Each row is a point. Before rounding, the points of a table are all equally far from one centre. They may lie mostly on one side of it. Where is the centre, to within rounding?

Points (7 x 3):
.01 .86 .00
.32 .08 -.37
.40 .72 .04
-.36 .31 -.27
.36 .25 .19
-.36 .35 -.27
.25 .86 -.08
Centre: .09 .42 -.15

Points:
-.19 -.27 .34 -.31 -.61 .66 .33 -.64 .22 -.39 .31 -.55
-.66 -.50 -.22 -.22 -.63 .55 .11 -.09 .52 -.31 -.07 -.28
-.17 .00 -.52 -.29 -.40 .64 -.38 -.21 .19 .32 .38 -.16
-.36 -.05 -.52 .09 -.50 .86 .18 -.57 .35 -.48 .02 -.30
.73 -.44 -.08 -.34 -.17 .26 .11 -.31 .39 .49 .03 -.45
.12 .49 -.40 .23 -.36 .76 .01 -.59 .21 -.38 .06 -.43
.61 -.12 .20 .07 -.40 .21 .00 -.82 -.07 -.02 .54 .29
.27 .09 .29 -.04 -.43 .79 .27 -.37 .07 -.52 .35 -.58
.13 -.17 .19 .21 -.75 .46 -.59 -.14 .29 -.17 -.01 -.35
.05 -.19 -.16 -.11 -.38 .45 -.47 .21 .33 -.27 -.28 -.62
-.28 .75 .12 -.15 -.40 .44 .56 -.80 .10 .07 -.14 -.50
.31 -.78 -.70 -.32 .03 .49 .37 -.12 -.08 -.20 -.02 .17
.13 .20 -.19 -.28 -.51 .87 -.47 -.13 .08 .39 -.55 -.23
-.04 .21 .18 .04 -.79 .38 .05 .41 .26 -.65 .01 -.16
-.31 -.04 -.14 -.43 .11 .81 .78 -.58 .12 -.09 .15 -.42
.15 .54 .20 .06 -.70 .13 .61 -.59 .00 .67 .21 .07
-.09 .26 -.51 -.34 -.76 .55 .27 .22 .34 -.50 .17 -.09
Centre: .03 -.05 -.02 -.11 -.33 .24 .26 -.28 -.01 -.01 -.23 .02

Points (30 x 24):
-.28 .19 .26 .12 -.72 .27 .41 .75 .05 -.18 .36 -.35 -.30 -.01 -.15 -.21 .20 -.15 .20 -.55 .20 .01 .54 .31
-.47 -.15 .45 .10 -.45 .48 .34 .64 -.08 -.21 .58 -.15 -.61 -.05 -.15 .13 .27 -.34 .41 .42 .31 -.11 .51 -.06
-.02 .41 .37 .24 -.78 .06 -.09 .41 -.30 .27 .41 -.51 -.23 -.12 .06 -.62 .37 -.49 .17 .58 .13 -.25 -.20 .09
.15 .26 .33 .15 -.50 .21 .07 .58 .31 .38 .33 -.01 .04 .06 .24 .08 -.16 -.41 .45 .58 .87 .16 .33 .06
-.20 .29 .40 .05 -.09 .18 .31 .46 .75 -.02 .40 -.20 -.55 .29 -.32 -.64 -.01 -.89 .43 .04 .19 -.25 .60 -.22
-.71 .34 -.10 .68 -.37 .49 .12 .25 .16 -.24 .94 -.35 -.43 -.26 -.23 -.26 .16 -.34 .43 .61 .11 -.31 .41 .05
.03 .24 .74 .23 -.22 .10 .45 .48 .20 -.15 .16 -.22 -.38 .34 -.30 -.17 .04 -.06 -.12 .69 .31 .00 .33 .31
.08 -.20 .85 -.10 -.59 -.07 .34 .18 .33 -.29 .25 -.39 -.14 .13 -.13 -.31 .05 -.06 .18 .29 .50 -.18 .56 .05
-.30 -.03 .60 .76 -.51 .21 .34 -.01 .47 .03 .83 .20 -.56 .23 -.51 -.23 -.35 .05 .12 .29 .15 .05 .32 .62
-.08 .15 -.06 .41 -.36 .75 .01 -.02 -.12 .41 -.25 -.42 -.12 -.04 -.10 -.18 .37 -.33 .09 -.07 .16 -.15 .27 -.28
-.01 -.17 .29 -.09 -.66 .11 .61 .13 .29 -.01 .58 -.23 .18 -.51 .24 -.17 .43 -.18 .24 .62 .38 -.11 .41 .08
-.41 .44 .67 -.02 -.64 -.20 -.26 .41 .53 .05 .07 -.33 -.63 -.01 -.29 .09 .37 -.43 .13 .26 .48 -.30 .07 .03
-.59 -.06 .19 .59 -.58 .19 -.04 .63 .09 -.06 -.11 -.07 .24 .23 -.21 -.68 .00 -.22 -.29 .20 .43 -.09 -.45 .42
.03 -.20 .37 -.02 -.07 .15 .03 .13 -.34 .38 -.26 -.11 .18 -.40 .21 -.03 -.44 -.48 .10 -.08 .18 -.13 -.21 .08
-.07 .09 .30 -.19 -.68 .47 .51 .03 .32 .26 .06 .40 .05 .13 -.14 .13 -.10 -.58 .51 .03 .44 .50 .14 .31
-.01 .08 .21 .12 -.33 .13 .02 .50 -.12 -.19 .48 -.36 -.11 .24 -.29 -.31 .06 .20 .36 -.02 -.29 .36 .12 .11
.10 .10 .73 .41 -.17 .07 .46 .53 .22 -.02 .05 .03 -.42 .04 -.41 .22 .29 -.37 .26 .33 .14 -.11 .46 .36
-.01 .23 .26 -.21 -.47 .53 .08 .35 -.13 -.39 .34 .07 .02 -.09 -.36 -.37 .12 -.14 .16 .22 .52 .33 -.24 -.17
-.43 -.22 .20 -.11 -.04 .04 .69 .59 .08 .13 .66 .20 -.07 -.39 .10 -.93 .19 -.54 .22 .07 .51 -.10 .36 .43
-.11 .32 .49 .12 .10 .41 .60 .29 .46 -.28 .65 .05 .01 .16 -.36 -.38 -.08 -.13 .11 .54 .01 -.11 -.01 -.16
-.30 .53 .50 .57 -.70 -.16 .17 .17 .87 .18 .41 .22 .00 -.15 -.25 -.20 -.29 .00 .37 -.07 .61 .36 .27 .26
-.43 -.02 .36 .11 -.10 .54 .46 .27 .66 -.30 .62 -.40 -.35 -.24 .28 -.05 .03 -.22 .32 .07 -.04 .33 .35 -.07
.12 -.03 -.34 .67 -.62 .36 .12 .16 .23 -.13 .48 -.17 -.23 .30 -.38 .04 .25 .07 .26 .11 .54 -.37 .36 .21
-.13 .16 .05 .25 -.07 .16 .35 -.20 -.03 .28 .13 -.38 -.87 -.13 -.15 .02 .45 -.62 .12 -.31 .35 .07 .35 -.11
-.28 -.13 .47 .34 -.44 .50 .31 .36 .28 .26 .75 -.10 .12 -.27 -.38 -.12 .34 -.09 .24 -.31 .43 .11 .06 .15
-.22 .04 .51 .25 -.17 .11 .24 .26 .46 .04 -.09 .13 -.53 -.27 -.24 -.25 -.28 .00 -.06 -.14 .63 -.59 .09 -.54
-.15 .35 .27 .70 -.74 .20 .56 .67 .24 .31 -.08 .02 -.29 -.47 .32 -.29 -.03 -.40 .11 -.02 .04 .31 -.04 -.27
-.39 .17 .65 .44 -.08 .42 .07 .23 .57 .68 .21 -.10 -.43 -.52 -.12 -.70 -.39 -.41 .01 -.10 .56 -.34 .39 .09
-.14 .31 .29 .19 -.87 .22 .27 -.29 .80 -.24 .29 -.17 -.34 -.54 -.11 -.13 .02 -.24 .67 .36 .36 -.17 .11 -.06
-.21 .04 .18 .23 -.49 .43 .27 .03 .60 .09 -.19 .50 -.75 .02 -.07 .14 .18 -.60 .20 -.32 .61 -.53 .13 -.06
Centre: -.36 .06 .06 .23 -.45 -.01 -.01 .06 .22 .04 .33 .21 -.21 -.08 .01 -.31 -.12 -.52 -.08 .17 .10 -.08 .29 .13

Points:
-.12 .26 -.43 -.12 .22 -.20 .12 .15 -.15 -.77 -.47 -.57 -.05 .34 -.13 .51 -.14 -.22 .08 .73 .05 .55 .03 .63
-.19 .31 -.54 .09 .28 -.20 .17 .48 -.23 -.81 -.39 -.08 .07 .15 .18 .49 -.27 -.06 .64 .54 .03 .23 .28 .69
.10 .07 -.54 -.01 .02 .09 -.13 .41 -.49 -.31 -.34 -.30 -.29 .53 .09 .42 -.36 -.18 -.17 .50 -.06 .29 .04 .18
-.09 -.04 -.63 .19 .56 -.07 -.40 .66 -.12 -.47 -.38 -.33 -.32 .21 -.35 .89 -.26 .02 .08 .49 -.26 .69 -.09 .46
-.59 .30 -.72 .03 .41 -.16 -.02 .38 -.36 -.23 -.45 -.05 -.27 .22 -.35 .26 -.50 -.14 .20 .60 .17 .39 .01 .83
.23 .29 -.30 .42 .40 -.21 .25 .51 -.41 -.55 .19 -.17 -.01 .51 -.28 .71 -.42 -.13 .14 .62 .43 .25 .22 .58
-.31 .08 -.31 .15 .21 -.26 -.15 .28 -.46 -.38 -.55 -.81 .16 .24 -.13 .12 -.50 -.27 .32 .38 -.15 .09 .06 .50
-.28 -.29 -.40 .31 .40 -.39 -.02 .73 -.44 -.86 -.63 -.13 -.16 .25 .00 .13 -.22 -.14 -.08 .23 -.06 .02 -.01 .70
-.13 .49 -.25 -.24 .37 -.49 -.10 .70 -.04 -.63 -.52 -.71 -.17 .12 -.24 .23 -.26 -.15 .02 .27 .38 .26 .37 .18
-.32 .05 -.69 -.22 .32 -.22 -.05 .48 -.09 -.49 -.43 -.19 -.04 .27 -.22 .52 -.75 -.05 .40 .67 .29 .46 -.14 .60
-.07 -.31 -.79 -.04 .43 -.38 -.15 .47 -.15 -.43 -.26 -.19 -.09 .48 .12 .51 -.34 -.34 .40 .59 -.06 .40 .03 .26
-.33 .38 -.52 .39 .20 .52 .17 .63 -.17 -.25 .20 -.03 .22 .37 -.19 .74 -.56 -.21 .22 .17 .15 .30 -.18 .36
-.06 .10 -.90 .02 .56 .27 -.10 .54 -.46 -.49 -.04 .00 .22 .08 -.24 .77 -.33 -.17 -.30 .51 -.09 .27 -.03 .71
-.28 -.06 -.57 .14 .37 -.13 -.22 .33 -.07 -.86 -.32 -.35 .24 .18 -.16 .28 -.62 -.11 .30 .48 .01 .61 .33 .64
.18 .45 -.50 -.10 .32 .19 -.36 .53 -.29 -.35 .04 .09 .07 -.13 -.13 .34 -.10 .19 -.12 .75 .06 .73 .03 .56
-.18 -.35 -.65 -.01 .29 -.23 .03 .61 .24 -.34 -.58 -.07 -.15 .48 .06 .18 -.12 -.09 .04 .53 -.09 .34 .45 .66
-.01 -.50 -.16 .19 .20 .00 -.01 .41 -.23 -.73 -.49 -.26 .03 .27 -.23 .70 .11 -.19 -.03 .62 .54 .37 .06 .41
-.25 .22 -.91 .04 .24 -.07 -.16 .78 -.25 -.84 -.24 -.41 -.19 .19 -.06 .40 -.30 -.11 .29 .45 -.09 .21 .33 .83
-.17 -.13 -.46 .05 .31 -.22 -.17 .73 -.23 -.28 -.61 -.48 .37 .23 -.25 .76 -.18 .03 .03 .48 .49 .23 -.11 .35
.04 -.05 -.52 .18 -.34 -.31 -.28 .38 .25 -.61 -.14 -.42 -.14 .17 -.41 .59 -.11 .29 .31 .75 -.11 .70 .24 .72
-.20 .06 -.82 .13 -.16 -.01 -.21 .62 -.24 -.94 -.32 -.45 .12 .36 -.38 .59 -.39 -.35 .13 .47 -.24 .38 -.28 .78
-.33 -.28 -.15 .00 .62 -.42 .09 .76 -.07 -.69 -.22 -.04 -.23 .25 -.24 .40 -.26 .05 .15 .31 -.24 .79 .21 .33
-.31 -.01 -.56 .14 .00 -.55 .08 .58 -.33 -.74 .16 -.13 -.56 .33 -.31 .88 -.42 -.15 -.04 .38 .01 .54 .19 .63
.12 -.09 -.76 -.31 .32 .17 -.10 .60 -.30 -.90 -.52 -.55 .16 .21 -.31 .59 -.22 .04 .24 .27 .18 -.08 -.04 .59
-.14 .03 -.05 -.01 -.10 -.37 -.17 .27 -.38 -.35 -.23 -.40 -.04 .61 -.04 .30 -.62 -.01 .11 .41 -.28 .44 .14 .42
-.42 .26 -.39 -.02 .16 .02 -.05 .28 .14 -.37 -.41 -.37 -.70 .33 -.51 .26 -.14 -.17 .15 .58 .51 .53 .12 .93
-.04 .39 -.31 .25 .35 -.27 -.03 .58 -.38 -.41 -.41 -.04 -.19 .33 -.06 .72 -.26 -.27 -.07 .59 .17 .57 .43 .40
.27 -.29 -.68 -.10 .42 -.34 .14 .09 -.28 -.74 -.12 .29 -.09 .24 -.14 .44 -.06 -.15 .13 .68 .36 .50 .13 .46
.01 -.33 -.35 .06 .29 -.22 -.28 .53 -.10 -.91 -.32 -.40 -.14 .51 -.42 .11 -.03 -.34 -.12 .76 -.28 .43 .15 .54
-.17 .25 -.82 .23 .13 -.20 -.03 .31 -.23 -.79 -.42 -.48 .11 .17 -.30 .13 -.65 -.31 .10 .53 -.35 .09 .26 .41
-.22 -.16 -.06 .15 .22 -.20 -.24 .67 -.12 -.62 -.26 -.31 -.13 .11 -.07 .56 -.49 .20 .06 .84 .12 .40 .25 .34
Centre: .10 .05 -.24 .04 .09 -.20 -.10 .43 .17 -.32 -.02 -.01 -.08 -.14 -.50 .37 -.14 -.36 .13 .05 .01 .04 -.08 .60

Points, 28 rows:
.54 -.45 -.07 .07 .47 -.33 .06 -.06 .71 .23 .26 -.01 .04 .15 .31 -.34 .24 -.04 -.23 -.17 -.17 .63 -.43 -.32
.94 -.14 -.38 -.39 .24 -.15 -.10 -.09 -.09 -.17 .46 .11 .40 .27 .18 -.31 .18 .01 -.33 .19 -.01 .64 .19 -.46
.72 -.43 .08 -.38 .66 -.29 .26 .00 .36 -.06 .51 -.22 .28 .13 .33 -.26 -.26 .07 -.01 .21 -.13 .56 -.05 -.42
.41 -.09 .26 -.39 .62 .12 -.10 -.07 .20 .38 .40 .10 -.03 -.27 .23 -.18 .07 .13 .21 .38 .06 .69 -.20 -.46
.65 -.21 -.20 -.20 .15 -.58 .03 -.45 -.08 -.22 .29 -.39 .04 .15 .20 -.14 .08 .17 -.01 .09 -.04 .62 -.16 -.29
.63 -.59 -.41 -.21 .17 -.28 .21 -.10 .19 .03 .53 .13 -.26 .36 .10 -.33 -.09 -.05 -.32 .02 -.12 .54 .00 -.06
.73 -.61 .30 -.12 -.13 .09 -.19 -.20 .08 -.23 .43 -.02 .21 .03 .16 -.31 -.08 .00 -.24 .01 -.11 .75 .03 -.37
.49 -.39 .03 -.04 -.06 -.40 -.11 -.09 .29 -.12 -.08 .07 .64 .12 .16 -.38 .35 -.19 .11 .31 -.29 .06 -.02 -.18
.66 -.42 -.11 -.17 .43 -.20 -.35 .09 .33 -.16 .69 -.22 .43 .32 .16 -.40 -.10 -.12 .06 -.01 -.18 .28 .19 -.71
.66 -.58 -.04 -.27 .52 -.22 -.04 -.22 .09 -.29 .54 .05 .27 -.13 .50 -.59 -.07 .12 -.16 .10 .05 .27 -.18 -.65
.30 -.09 .14 -.22 .26 -.47 .17 .06 -.06 .22 .30 -.14 .48 .12 .51 .06 .27 -.05 .03 -.10 -.06 .47 .22 -.67
.75 -.11 .15 .12 .45 -.24 .34 -.07 .08 -.28 .27 .01 .54 .13 .34 -.05 .00 .23 -.34 .11 -.04 .53 .27 -.38
.75 -.33 -.28 -.53 .49 -.30 .02 .01 .43 -.12 .32 .20 .03 .09 .65 -.14 -.25 -.14 -.12 .03 .18 .44 .01 -.44
.71 -.30 -.09 -.26 .54 -.51 .03 -.06 .08 .03 .22 -.06 .40 -.13 .38 -.58 -.10 .06 -.11 -.16 -.21 .56 -.20 -.47
.59 .13 .30 -.09 .69 .01 -.20 -.31 .21 -.01 .26 -.21 .16 .41 .13 -.76 .25 -.26 -.02 -.22 .07 .37 -.08 -.58
.70 -.28 .01 -.27 .33 -.26 .11 -.21 .41 .25 .36 -.07 .33 .28 .70 -.28 -.06 .04 -.06 -.09 -.06 .79 .18 -.12
.70 -.04 .03 -.14 .33 -.32 .11 -.41 .15 .09 .06 -.13 -.18 -.10 .30 -.24 .03 -.17 -.15 .23 .05 .72 -.03 -.62
.52 -.29 .37 -.25 .46 -.01 -.18 -.17 .06 -.11 .46 -.04 .68 .19 .55 -.21 .07 .29 .01 -.20 -.18 .54 -.29 -.36
.42 -.13 .32 -.26 .22 -.37 .02 -.35 .00 -.36 .30 -.10 .42 .59 .22 -.44 .05 -.05 -.07 .09 -.12 .45 .14 -.47
.59 .10 .22 -.27 .30 -.32 .03 -.09 .14 -.24 .49 .07 .31 .18 .41 -.26 .01 .00 -.27 .27 -.12 .53 -.10 -.68
.48 -.33 .02 -.25 .26 -.06 -.28 -.09 -.19 -.38 .40 -.03 .34 .29 .37 -.54 .38 -.41 -.18 -.02 -.15 .58 -.10 -.40
.75 -.20 -.11 .28 .50 .31 -.01 -.03 .20 -.18 .42 .08 .24 .28 .21 -.44 -.08 -.16 -.23 .52 -.02 .68 .11 -.61
.44 -.09 .22 -.33 .22 -.36 .49 -.15 .33 .17 .31 .01 .31 .01 .14 -.37 .38 .12 -.34 .10 -.18 .46 .01 -.53
.66 .03 .25 -.12 .50 -.26 .11 .16 -.20 .17 -.10 .15 .24 .36 .25 -.25 .41 .12 .09 .00 .11 .75 -.34 -.46
.57 -.59 .38 -.40 .59 -.17 .31 -.04 -.10 -.07 .43 -.27 .41 .37 .26 -.60 -.15 .23 -.21 .15 .29 .28 -.20 -.43
.62 -.43 .14 .16 .41 -.06 -.05 -.17 .37 -.51 .41 -.04 .30 .30 .26 -.22 -.07 -.08 .01 -.36 -.19 .64 -.02 -.32
.70 -.43 .11 -.14 .36 -.04 .24 -.25 .35 -.23 .34 .24 -.19 .39 .25 -.28 .01 .01 -.15 -.10 -.19 .26 -.13 -.80
.70 -.19 -.22 -.15 .33 -.36 -.31 -.19 .31 -.42 .10 -.27 .61 .24 .04 -.38 -.02 .31 -.09 .31 .08 .59 .26 -.49
Centre: .32 -.22 -.14 -.09 .24 .14 -.05 .06 .15 .06 .10 -.11 .17 .19 .17 -.30 .04 .13 -.05 .01 .23 .22 -.04 -.27

Points, 30 rows:
-.02 -.18 .12 .05 -.04 .10 .07 .01 .32 -.04 .71 .28 -.27 .24 .15 .27 .75 .25 .60 .18 .03 .07 -.10 .29
-.23 -.24 -.22 -.32 .15 .39 .41 -.09 .24 -.06 .51 -.25 -.38 -.18 -.13 .00 .27 -.35 .60 .06 .30 .11 -.08 .22
.27 .26 -.21 .43 .10 .44 .46 -.26 .27 -.31 .19 -.09 -.09 -.32 -.25 .55 .13 -.14 .47 .42 .10 -.05 -.34 -.16
.61 -.08 .22 .24 -.08 .23 .16 .11 .18 -.08 .81 .01 -.21 .04 .03 .20 -.01 -.09 .27 .73 .23 .32 -.15 -.04
-.05 -.06 -.33 -.27 -.08 .38 .31 -.36 .10 .03 .76 -.24 .05 -.35 -.04 -.06 -.05 .03 .15 .14 .26 -.05 -.10 -.22
-.23 .14 .03 .13 .12 .49 .16 -.09 .34 -.12 .68 -.21 .05 -.10 -.33 .19 .41 -.24 .74 .17 .36 .02 -.10 -.12
-.03 -.04 .28 .32 .53 .23 -.01 .01 .49 -.23 .48 -.41 -.29 -.56 .32 .11 .40 -.29 .58 .49 -.12 -.01 -.25 .10
-.12 -.15 .00 .29 .32 .52 .27 -.10 .01 .04 .69 .41 -.23 -.17 -.39 .36 .47 -.01 .41 .39 -.11 -.08 -.24 -.02
.07 -.06 -.40 .12 -.07 .21 .18 -.26 .33 .01 .27 .01 -.08 -.27 .07 -.03 .15 -.32 .94 .31 .34 .49 -.10 .10
.15 .03 -.11 -.13 .09 .02 .54 .36 -.06 -.37 .36 -.18 -.03 .18 .31 .33 .13 -.09 .68 .17 .20 -.07 -.18 -.27
.08 .15 -.16 -.14 .08 .54 .47 .03 .12 .12 .61 .35 -.22 .17 -.17 .24 .16 -.14 .49 -.01 -.33 -.14 -.08 .04
-.14 -.12 -.01 .17 .10 .46 -.20 -.01 .03 -.04 .58 .10 -.20 -.17 -.01 .41 .36 .00 .58 .23 .27 -.14 .30 -.24
.11 -.07 .29 .20 .23 .48 .05 .20 .00 .06 .46 .12 .11 .11 -.21 .19 .68 -.66 .33 .12 .04 -.31 .14 -.09
-.25 -.30 .17 -.06 .27 .33 .46 .10 .23 -.07 .45 .07 -.33 .21 .22 .44 .33 -.30 .58 .15 -.16 .08 -.23 -.06
.46 .04 .08 .28 .03 .63 .13 -.40 .28 -.42 .20 .13 -.25 -.17 -.27 .33 .46 -.14 .63 .39 -.22 -.22 -.14 -.31
.15 -.13 -.21 .32 .24 .55 .17 -.08 .43 -.05 .52 -.38 -.36 -.21 -.41 .28 .25 .08 .48 .02 .15 -.16 .01 .12
.34 -.06 -.56 .23 -.30 .35 -.10 -.16 .10 .07 .37 .11 -.21 .05 -.39 .16 .10 -.35 .63 .21 .11 -.01 -.42 .38
.20 .07 .34 .13 -.13 .24 .10 -.13 .10 -.11 .44 -.01 -.10 -.61 -.09 .42 .34 -.30 .78 .49 -.09 .27 .06 .09
.53 -.06 .05 -.21 -.19 .09 -.17 -.58 .33 .04 .60 .17 -.23 -.02 -.05 .25 .13 -.22 .76 .28 -.23 .16 .01 -.23
-.04 .44 -.06 -.24 .29 .33 .30 .18 .21 .10 .66 -.01 -.04 -.24 -.51 .11 .09 -.40 .36 .54 -.16 -.17 .03 -.19
.03 -.12 -.18 -.03 -.21 .15 -.20 -.49 .10 -.22 .70 -.11 -.16 .49 -.31 -.18 .52 -.10 .35 .40 -.10 -.23 -.17 .17
.31 .10 -.02 .15 .24 .46 -.02 .05 .39 -.22 .75 -.14 -.14 .13 -.17 .37 .20 -.12 .59 .45 .13 .38 .01 -.21
.30 -.33 -.09 -.20 .15 -.02 .28 -.18 .23 -.18 .58 -.01 -.35 .03 -.23 .37 .50 .10 .69 .39 .51 -.31 -.03 -.18
.29 .20 -.27 .13 .22 .29 .39 -.24 .25 -.55 .34 -.04 -.13 .08 .05 .10 .62 -.23 .47 .48 .27 .22 .26 -.06
.30 -.41 .01 .17 .07 .23 .36 -.08 .37 -.09 .79 -.03 -.39 -.23 -.10 .37 .33 -.22 .71 .21 .05 .20 -.07 -.28
-.21 .13 -.05 .23 .15 .11 -.06 -.23 .27 .28 .50 -.25 -.07 .01 -.27 .38 .54 -.37 .70 .35 -.38 .00 .01 .08
.33 .37 .15 -.24 .27 -.32 .11 -.16 -.07 -.32 .55 .08 .27 -.49 -.31 .27 -.02 -.15 .56 .03 .02 .29 -.25 .18
.03 -.32 -.24 .12 .23 .52 .17 .17 .19 -.31 .23 -.27 .06 -.33 -.41 .29 .28 -.07 .80 .32 .07 -.16 .07 -.05
-.07 .28 -.33 .21 .19 .14 .19 -.10 .27 -.50 .61 .06 -.29 -.15 -.07 .33 .46 -.29 .63 .19 .30 -.41 .03 -.11
.11 -.27 -.28 .13 .38 .25 .16 -.36 .12 -.39 .44 -.36 -.50 -.25 -.13 .23 .40 -.11 .42 .32 .15 .16 .26 -.15
Centre: .20 -.04 .01 .01 .16 -.04 .00 -.03 .24 -.08 .19 .05 -.07 -.13 -.06 -.07 .26 -.14 .24 .25 -.01 -.08 -.26 -.02
